Each point is reached from the start by the listed moves, each made once or not at all, plus a little noise. Say if it took an odd or an even number of moves. Then give how often each move was made.
(in the rows, 128 means zero)

Moves:
(1): [157  96 156 196]
(2): [140 198 105 146]
Start: [129  67 119 114]
Points:
[156  41 148 178] -> odd (1, 0)
[127  67 116 110] -> even (0, 0)

Moves:
(1): [156 134 165 127 106 131 125 135 167 104 150 148]
(2): [125 174 120 124 122 116 130 133 118 145 115 124]
(3): [102 124 156 128 132 113 134 124 130 119 119 122]
(4): [123 116 139 172 124 104 113 133 133 148 112 116]
(5): [138 144 127 133 176 133 105 149 114 120 143 135]
(6): [128 138 139 147 134 148 137 117 128 125 120 123]
(7): [139 119 123 135 136 112 156 123 127 115 128 132]
(8): [123 105 142 125 114 140 147 181 128 129 122 110]
(9): [113 124 114 126 146 135 123 142 167 121 120 121]
Start: [116 105 128 110 147 126 115 168 151  96 115 124]
Points:
[ 94 104 183 128 189 148 127 220 144  79 112 103] -> even (0, 0, 1, 0, 1, 1, 0, 1, 0)
[110 129 197 176 179 105 130 249 217  76  93 104] -> odd (1, 1, 1, 1, 1, 1, 1, 1, 1)
[114 164 166 108 189 112  94 208 211  62 122 131] -> odd (1, 1, 1, 0, 1, 0, 0, 0, 1)
[107 139 188 176 149  88 134 176 227  73  84 110] -> odd (1, 1, 1, 1, 0, 1, 1, 0, 1)
[105 131 135 101 130 123 136 228 135 116  97 104] -> even (0, 1, 0, 0, 0, 0, 0, 1, 0)
[137 144 168 151 114  90 100 185 181 108 100 126] -> odd (1, 1, 0, 1, 0, 0, 0, 0, 0)
[112  83 183 156 150  79 124 187 237  59 101 125] -> odd (1, 0, 1, 1, 0, 0, 1, 0, 1)

Moves:
(1): [173 159 138 125 138 140 100 131 131 130 146 147 155 144 112 161 146  95
 138 134 146 144]
(2): [122 155 104 139 128 146 128 148 115 131 135 132  92 120 129 137 115 139
 123 132 140 117]
(3): [138 135 153 131 114 119 123 136 123 109 145 109 100 116 166 118 122 116
 138 122 129 142]
(4): [120 121 113 166 129 131 140 130 118 139 124 123 138 134 135 131 128 132
 140 125 137 133]
(5): [145 115 146 125 142 146 182 124 124 124 137 138 108 133 138 101 123 130
 121 138 128 143]
(6): [138 110 131 135 114 159 123 123 139 135 127 137 104  98 135 136 126 130
 136 124 128 107]
(7): [132 135 117 126  92 146 165 104 129 121 148 105 131 101 114 124 152 123
 161 162 130 139]
(8): [148 104 163 118 141 123 141 169 105 127 130 122 136 117 119 162 130 138
  98 139 121 119]
(9): [127 127 131 145 148 136 117 132 172 102 130  96 134 121 118 128 112 132
 132 133 124 128]
(10): [116 140 150 114 121 127 130 129 154 154 153 129 158 139 145 142 129 139
 121 130 138 136]
(11): [116 120 132 134 126 128 105 123 135 115 165 128 116 136 117 126 133 131
 144 137 103 129]
(12): [137 142 137 140 126 114 154 131 153 102 125 180 115 109 140 136 160 125
 158 148 129 129]
(13): [133 143 129 135 115 151 129 119  98 115 128 145 161 131 129 138 118 143
 143 141 114 115]
(14): [138 121 148 132 109 117 139 136 144 129 115 129 120 158 116 140 141 138
 132 124 140 123]
(15): [157 120  92 135 114 140 130 131 127 123 145 131 126 145 187 117 120 114
 117 113 123 103]
(16): [111 111 124 119 138 127 134 110 128 128 133 127 124 129 133 169 112 128
 136 117 137 123]
(17): [109 143 135 132 139 135 120 139 129 133 136 119 130 130 132 137 161 135
 130  98 143 122]
(18): [162 109 122 108 127 114 115 109 128 130 143 131 130 120 141 141 117 171
 127 122 133 155]
(19): [129 126 126 101 150 117 136 169 130 130 120 122 132 141 135 108 107 133
 162 150 131 124]
(20): [135 144 137 130 137 132 106 120 117 133 122 129 114 130 141 121 142 127
 102 158 139 115]
Start: [110 132 109 111 134 143 135 131 115  95 164 141 138 128 111 151 130 107
 140 111 114 110]
Points:
[210 162 123 142 128 198  66 136 156  59 209 123 104 112 205 164 132  56
 137 129 134  81] -> even (1, 0, 1, 0, 0, 1, 0, 0, 1, 0, 0, 0, 0, 0, 1, 0, 0, 0, 0, 1)
[135 133 131 136 143 174 181 231 139 123 195 186  94 140 223 249 166 151
 162 132 185  26] -> even (0, 1, 0, 1, 0, 1, 0, 1, 0, 1, 0, 1, 0, 1, 1, 1, 1, 0, 1, 1)
[208 173 172  87 116 153 155 146 138 104 244 162 107 162 162 195 126 138
 144 118 172 177] -> odd (1, 1, 1, 0, 1, 0, 0, 0, 0, 1, 0, 0, 0, 1, 0, 0, 0, 1, 0, 0)

Moves:
(1): [183  96 114 142 139 128 133 134 138 122 142 135 124 123 120 141 117 101
 119 114 134 117 127 136 146 127 129]
(2): [135 156 121 123 132 136 121 126 121 135 131 125 139 120 124 125 131 121
 123 134 129 135 122 139 151 127 129]
(3): [131 130 150 122 126 126 139 121 117 127 131 139 128 123 137 123 108 129
 124 141 124 128 131 135 144 121 120]
(4): [123 140 121 157 155 144 146 135 129 108 118 144 125 123 115 116 106 124
 123 125 140 147 119 121 125 167 108]
(5): [111 125 138 116 164 127 119 156 144 116 145 140 150 131 115 158 140 111
 137 130 141 121 130 131 131 135 116]
(6): [140 124 131 115 127 177 135 129 123 123 101 128 129 122 127 119 141 102
 130 130 111 145 129  95 112 116 146]
(7): [132 135 120 127 124 127 171 133 132 152 136 125 130 128 122 122 148 114
 127 134 121 110 135 142 126 133 126]
(8): [128 146 110 120 106 125 127 153 121 120 122 136 135 124 123 124 107 126
 128 127 135 120 147 121 127 126 125]
(9): [119 136 137 115 125 140 126 137 172 131 116 124 116 141 142 140 119 126
 111 110  97 127 123 139 112 120 116]
(10): [124 120 134 128 137 135 110 129 118 172 116 119 140 125 135 128 120 115
 142 114 126 124 124 139 113 138 114]
(11): [129 120 117 129 125 144 126 143 129 130 151 152 115 124 132 134 123 134
 132 133 134 144 126 118 136 128 119]
(12): [119 125 129 114 133 108 119 100 122 132 116 150 130 128 123 123 133 107
 132 123 137 129 132 139 134 135 127]
(13): [131 135 128 141 108 145 129 124 130 137 141 144 158 134 120 136 138 125
 129 102 136 140 162 127 148 118 108]
(14): [122 131 126 133 130 135 126 134 116 133 130 122 124 162 121 132 124 122
 140 114 120 123 128 129 135 129 132]
(15): [133 132 126 147 140 126 134 137 128 121 126 126 122 137 172 130 137 126
 137 124 132 125 127 122 128 127 138]
(16): [129 139 118 138 113 123 126 127 131 135 119 130 123 116 123 167 126 126
 135 143 120 139 145 143 110 117 127]
(17): [119 121 144 155 123 116 111 155 129 125 116 139 129 123 124 132 156 133
 115 144 129 137 130 133 124 146 127]
(18): [137 134 129 126 135 135 135 117 133 133 122 141 131 131 123 135 135 150
 119 135 127 117 127 123 120 126 123]
(19): [146 127 122 149 108 112 131 123 157 132 125 131 132 119 109 130 137 128
 158 132 125 128 101 121 128 133 127]
(20): [124 120 111 140 128 126 116 121 132 135 120 116 134 141 129 105 121 130
 109 165 141 116 129 125 122 133 104]
(21): [121 114 141 118 108 146 134 130 141 138 137 112 131 132 142 132 132 132
 138 122 181 136 107 162 128 121 142]
(22): [133 108 126 120 142 120 131 137 135 144 120 129 123 149 113 129 117 136
 124 131 127 165 129 123 138 117 120]
(23): [139 142 154 120 140 124 119 132 138 132 116 138 107 114 118 112 136 121
 136 116 134 129 156 116 138 121 115]
(24): [112 127 119 111 135 138 131 136 119 116 136 138 126 123 125 120 139 149
 145 126 117 122 128 158 129 122 118]
Start: [126 137 113  94 115 121 139 118 139 136 101 134 120 119 115 109 115 148
 123 110 112 115 114 127 124 145  97]
Points:
[189 133 113 148 150 121 117 165 236 196  24 186 123 129 110  88 102 104
 119 105 193 148  91 165 136 193  21] -> odd (1, 1, 0, 1, 0, 0, 0, 1, 1, 1, 0, 1, 0, 0, 1, 0, 1, 1, 1, 1, 1, 1, 1, 0)
[195 137 113 106 138 219 199 145 161 171 125 147 183 171 133 134 154  76
 121 120 173  92 130 159 179 121  76] -> even (1, 1, 1, 0, 1, 1, 1, 0, 0, 0, 0, 0, 1, 1, 1, 0, 0, 1, 0, 1, 1, 0, 0, 0)
[186 144  74 158 153 210 186 183 218 178  66 170 178 169  99 132 114  53
 139  73 108  82 132 105 109 180  24] -> even (1, 0, 0, 1, 1, 1, 1, 1, 1, 1, 0, 0, 1, 1, 1, 0, 0, 1, 1, 1, 0, 0, 0, 0)
[115 123 123  77 139 162 116 191 150 145  80 189 148 136 145 101 123  98
 115 179 200 176 121 140 165 139  75] -> even (0, 1, 1, 0, 1, 1, 0, 1, 0, 0, 1, 1, 0, 0, 1, 0, 1, 0, 0, 1, 1, 1, 0, 0)
[202 100 128 157 123 142 124 156 180 183   7 188 114  99 106 104  90  69
 154 138 193 175 125 133 124 167  48] -> odd (1, 0, 1, 1, 0, 1, 0, 1, 0, 1, 0, 1, 0, 0, 1, 1, 1, 0, 1, 1, 1, 1, 1, 0)
[211 145 102 154 142 170 101 146 156 191  35 156 120 113 104 123 172 109
 169 138  91 105 123 141 113 143  62] -> odd (1, 1, 0, 0, 0, 1, 0, 0, 0, 1, 0, 0, 0, 1, 1, 1, 1, 1, 1, 1, 0, 0, 1, 1)
[133 126 126  83 163 218 164 188 184 178  91 209 141  82 104 170 132  50
 133 114 133 155 104 240 124 182  40] -> odd (1, 1, 1, 1, 1, 1, 1, 0, 1, 1, 1, 1, 0, 0, 0, 1, 1, 0, 0, 0, 1, 0, 0, 1)
[120 139 127  98  68 145 137  74 147 212  96 177 160 130  91 156 128 151
 207  79 147 123 119 218 131 126  57] -> even (0, 0, 1, 0, 0, 0, 0, 0, 0, 1, 0, 1, 1, 1, 0, 1, 0, 1, 1, 0, 1, 0, 0, 1)
[139 162 134  92  78 152 136 138 191 151  67 187 162 108 111 132 135  75
 182 129 190 133 174 131 139 108  56] -> even (0, 0, 1, 0, 1, 1, 0, 1, 0, 0, 0, 1, 1, 0, 1, 1, 0, 0, 1, 1, 1, 0, 1, 0)

Moves:
(1): [125 135 117 132 126 130 137 130 120 129 122 124 140 141 112 121 114 122
 127 128 114 124 134 134 129 137 131]
(2): [119 126 106 151 115 162 113 123 145 138 137 104 153 122 141 135 146  96
 143 161  97 101 105 128 131 129 121]
(3): [110 123 131 126 146 133 125 110 135 128 137 112 109 133 139 124 133 143
 124 134 126 125 147 108 129 114 136]
(4): [137 135 127 131 146 115 156 122 139 137 127 128 130 141 122 131 127 135
 112 129 124 137 127 149 126 128 115]
(5): [136 121 114 125 135 125 101 145 124 145 129 138 120 146 143 109 119 121
 142 129 152 126 118 108 116 117 115]
(6): [125 104 123 134 100 122 132 133 139 150 128 138 117 123 125 133 155 126
 123 127 121 138 128 118 119 122 130]
(7): [123 114 120 139 129 133 134 136 124 133 138 132 118 140 132 126 126 124
 124 120 128 129 103 140 137 139 126]
(8): [145 142 154 128 123 130 148 119 116 126 113 151 107 115 116 141 120 136
 125 139 127 135 120 108 116 141 140]
(9): [129 126 132 138 128 116 124 128 148 134 120 119 117 124 115 125 123 107
 120 154 128 127 142 129 140 114 134]
(10): [130 130 116 121 134 108 137 137 132 130 132 124 130 116 147 112 113 112
 112 126 143 136 125 121 119 133 118]
(11): [135 128 115 124 129 133 136 129 138 129 128 129 118 118 120 130 122 133
 125 141 125 140 136 134 116 135 121]
(12): [135 143 133 135 112 146 141 136 125 135 118 122 133 110 114 139 117 145
 115 117 125 145 115 145 125 131 116]
(13): [126 131 130 122 123 125 135 131 109  98 105 111 139 130 123 149 104 144
 117 133 147 103 110 125 119 142 129]
(14): [141 132 131 138 119 109 116 133 149 147 140 130 120 126 111 135 115 132
 120 129 121 132 124 129 115 129 144]
(15): [118 125 123 175 146 155 123 114 121 127 117 148 119 122 135 134 116 139
 131 145 144 141 145 121 118 113 158]
(16): [118 143 120 142 120 131 118 146 136 135 113 132 126 138 141 139 140 134
 126 114 131 129 135 142 134 154 140]
(17): [106 138 130 124 162 100 142 112 118 105 103 145 139 130 134 132 120 141
 125 127 119 131 112 116 130 124 136]
(18): [129 135 134 132 111 133 120 145 150 149 127 140 126 124 127 122 123 142
 142 135 127 119 130 111 142 126 146]
(19): [122 128 126 109 124 126 119 140 131 129 120 112 141 125 142 135 139 119
 143 120 123 133 127 127 134 129 144]
(20): [142 140 104 118 117 142 137 123 105 110 129 140 131 129 124 141 128 136
 131 151 125 119 122 127 137 113 138]
(21): [137 136 129 139 146 159 115 144  96 145 127 119 126 122 125 113 158 153
 118 122 127 136 154 127 149 125 123]
(22): [126 140 137 136 143 112 149 145 123 139 148 122 123 139 117 121 130 128
 138 120 135 115 150 124 124 107 133]
(23): [129 109 126 124 132 135 123 130 151 119 128 117 137 121 139 146 128 118
 108 116 123 136 124 115 135 130 130]
(24): [128 160 109 113 129 131 152 112 148 136 113 135 122 130 124 106 146 122
 134 125 138 142 126 139 118 141 135]
Start: [143 145 115 123 117 111 107 136 131 108 131 121 128 126 142 145 128 124
 134 133 133 120 137 120 138 145 115]
Points:
[110 213  38 159 198 146 145 119 139 123 106  94 125 102 169 116 169 114
 139 226 122 129 192  84 151  88 178] -> even (0, 1, 1, 0, 0, 0, 0, 0, 1, 1, 1, 0, 0, 0, 1, 0, 1, 0, 1, 1, 1, 1, 0, 1)
[124 147  22 143 172 153  98 150 115  91  95  71 137 136 174 144  98 109
  85 206 124  83 106  62 161 135 109] -> odd (1, 1, 1, 0, 1, 0, 1, 0, 1, 1, 1, 0, 1, 0, 0, 0, 1, 0, 0, 1, 1, 0, 1, 0)
[117 202 107 156 155 110 164 113 152 120  84 117 130 103 169 172 119 140
  89 159 102 136  99 110 123 176 115] -> even (0, 1, 1, 1, 0, 0, 0, 1, 0, 1, 0, 1, 0, 0, 0, 1, 1, 0, 0, 0, 0, 0, 0, 0)
[158 228  29 159 162 159 126 159 142 149  50 144 141 137 135 163 124 181
  96 137 132 199 141 142 125 161 170] -> even (1, 0, 0, 1, 1, 0, 0, 0, 0, 0, 1, 1, 0, 1, 1, 1, 1, 0, 1, 1, 1, 0, 1, 1)
[182 168  70 119 146 132 117 210 152 171 129 100 133 153 118 135 133 127
 131 172 129 126 192  97 176  97 137] -> odd (1, 0, 0, 1, 1, 0, 0, 0, 1, 0, 1, 0, 0, 0, 0, 0, 0, 1, 1, 1, 1, 1, 1, 0)
[156 249  80 159 199 149 229 124 131 133  79 162 102  96 116 138 100 210
  76 167 136 184 183  79 133 128 169] -> odd (1, 0, 1, 1, 0, 0, 0, 1, 0, 1, 1, 1, 0, 0, 1, 0, 1, 1, 0, 1, 1, 1, 1, 1)
[168 223  50 196  84 215 160 147 157 178  57 131 107  86 125 182 202 138
 115 213 104 185 152 148 136 157 165] -> odd (0, 1, 0, 1, 0, 1, 0, 1, 1, 0, 1, 1, 0, 0, 1, 1, 0, 0, 1, 1, 1, 0, 0, 1)
[179 171  81 129 110 180 155 148 146 185 106 158  70 124 137 143 174 186
 101 139 134 172 112  76 155 137 127] -> even (0, 0, 1, 1, 1, 1, 1, 1, 0, 0, 0, 1, 0, 0, 0, 0, 0, 1, 0, 1, 1, 0, 1, 1)
[126 215  75 140 188 134 180 161 104  99  55  94 161  96 136 145  99 166
  90 117 160 170 160 111 117 157 150] -> even (1, 0, 0, 0, 0, 0, 0, 0, 0, 1, 1, 1, 1, 0, 1, 0, 1, 0, 1, 0, 1, 1, 1, 1)
[112 193  68 147 144 105 128 165 181 144  73 114 133 160 162 148 142  56
 156 151 113 108  95  96 144 169 161] -> even (1, 1, 0, 0, 1, 0, 1, 1, 1, 0, 0, 0, 0, 0, 0, 1, 1, 0, 1, 0, 0, 1, 1, 1)
[123 178  82 219 118 211 149 142 122 120 122 123 112 130 144 205 114 133
 119 175  98 109 129 106 147 145 176] -> odd (1, 1, 1, 0, 0, 0, 1, 1, 0, 0, 0, 1, 0, 0, 1, 1, 0, 0, 0, 1, 0, 1, 1, 0)

Moves:
(1): [113 148 119 117 123 113 124 133 110 134 131 155 139 130 113 134 125 105
 123 144 131 133 125 128]
(2): [122 121 124 126 142 134 114 137 122 137 141 120 139 125 132 141 114 118
 132 129 123 126 119 127]
(3): [120 121 129 116 141 125 122 144 127 125 126 129 126 126 115 120 129 119
 133 154 138 120 119 124]
(4): [141 151 138 126 135 161 114 120 138 121 135 136 106 113 106 156 103 123
 145 118 114 147 125 113]
(5): [122 106 144 134 130 123 124 125 133 120 119 124 145 111 125 108 148 129
 122 139 173 134 104 115]
(6): [121 138 140 125 138 136 130 135 119 139 135 135 125 137 112 131 127 149
 137 137 117 132 126 121]
(7): [161 142 137 115 133 131 155 128 109 131 136 151 135 141 150 139 128 134
 122 139 130 117 158 141]
(8): [142 154 120 127 114 121 142 129 110 115 147 134 122 125 121 109 138 133
 133 115 151 122 141 132]
(9): [123 116 133 129 117 130 121 108 116 157 127 122 112 119 114 131 134 137
 142 116 107 102 128 120]
(10): [120 119 121 142 113 130 161  97 124 139 113 120 125 103 109 105 130 113
 109 122 155 120 161 123]
(11): [113 115 122 116 123 135 125 139 146 145 141 152 127 133 131 150 134 125
 129 117 120 142 114 130]
(12): [128 159 118 129 126 158 154 132 137 117 149 132 131 110 131 122 144 117
 137 153 131 132 101 122]
(13): [126 141 124 129 123 142 134 120 147 108 125 101 125 110 128 148 148 141
 127 134 151 134 141 105]
(14): [111 127 128 142 140 121 118 109 127 133 126 140 114 111 160 119 139 120
 111 106 130 172 130 108]
(15): [118 142 136 110 147 128 142 142 155 133 136 132 133 157 179 123 130 110
 116 131 153 143 101 151]
(16): [142 143 146 157 126 119 129 146 143 125 143 122 121 138 130 135 122 134
 130 139 126 113 135 136]
(17): [134 130 128 145 132 114 149 126 126 133 141 127 123 123 123 135 143 134
 127 120 127 126 136 143]
(18): [128 134 118 105 115 120 154 125 109 146 123 145 144  97 111 111 129 106
 146 138 132 128 124 106]
(19): [112 116 146 116 131 121 128 132 135  95 127 102 136  98 121 118 106 139
 100 144 169 111 113 112]
(20): [142 114 120 113 135 131 117 105 144 123 124 122 118 131 127 123 117 127
 119 131 124 148 131 105]
(21): [121 117 132 122 114 120 116 126 129 141 123 130 123 112 120 117 132 137
 114 123 123 130 123 142]
(22): [133 144 129 134 109 137 140 143 129 107 137 118 106 124 126 141 112 135
 153 161 129 151 127 122]
(23): [146 126 117 151 130 114 118 137 128 129  99  91 119 135 141 142 111 167
 105 125 123  93 122 139]
(24): [136 121 144 128 127 138 126 146 103 111 114 116 122 122 103 131 117 125
 118 140 130 129 120 120]
Start: [122 116 119  92 137 117 124 147  94 156 118 131 125 129 137 159 127 133
 125 141 120 145 143 149]
Points:
[134  94 168 111 146 124 134 178  77 125  77  56 129  15  48 145  54 124
  84 208 223  85 104  82] -> even (0, 1, 1, 1, 1, 0, 0, 0, 0, 1, 0, 0, 0, 0, 0, 1, 0, 1, 1, 0, 0, 0, 1, 1)
[107 180 122  98 100 176 106 120 153 160 172 153  38  52 115 229 127 128
 146 174  97 241 116  73] -> odd (1, 0, 0, 1, 0, 0, 0, 0, 1, 0, 1, 1, 1, 1, 0, 1, 0, 0, 0, 1, 1, 1, 0, 0)
[160 118 142  88 143 113 157 128  65 156 148  85 117  59 118 140 133 218
  80 176 182  82 110 132] -> even (0, 1, 0, 0, 1, 1, 1, 1, 1, 0, 0, 1, 0, 0, 0, 0, 1, 0, 1, 1, 1, 0, 1, 0)
[136 174 180  75 159 183 169 211 163 108 203 140 123  96 187 214  87 117
 131 231 208 181  61 139] -> even (0, 1, 0, 1, 1, 0, 1, 0, 0, 0, 1, 1, 0, 0, 1, 1, 0, 0, 1, 0, 0, 1, 0, 0)
[140 140 139  36 108 110 224 151 106 160 161 143  94  84 135 127  98 109
 123 211 218 128 161 115] -> even (0, 0, 1, 0, 0, 0, 1, 1, 1, 1, 1, 0, 0, 0, 1, 1, 0, 1, 1, 1, 0, 1, 0, 0)
[125 149 104  73 145 148 149  80  63 185 139 160  94  45  92 131  98  98
 132 114 143 216 179  61] -> even (0, 1, 0, 1, 0, 1, 0, 1, 0, 1, 0, 0, 0, 1, 0, 0, 0, 1, 0, 1, 0, 0, 0, 0)
[147 127 148  83 106 143 128 162  55 125  85  64  74  43  63 193  42 169
 139 186 127 109 107  85] -> odd (0, 0, 0, 1, 0, 0, 0, 0, 1, 0, 0, 0, 0, 0, 0, 0, 0, 1, 1, 0, 0, 1, 1, 1)
[116 117 134  61 152 110 146 132  89 116 130 142 112  78 142 205 131 130
  49 164 181 204 158  89] -> odd (1, 0, 0, 0, 0, 0, 1, 0, 0, 0, 1, 0, 1, 1, 0, 0, 1, 0, 1, 1, 0, 0, 0, 1)
[164 207 139  62 145 148 187 151 119  85 157  88  80  60 136 189 123 162
 110 245 249 138  96 102] -> odd (1, 0, 1, 1, 1, 0, 1, 1, 1, 0, 0, 1, 1, 0, 1, 0, 1, 0, 1, 1, 0, 1, 1, 0)
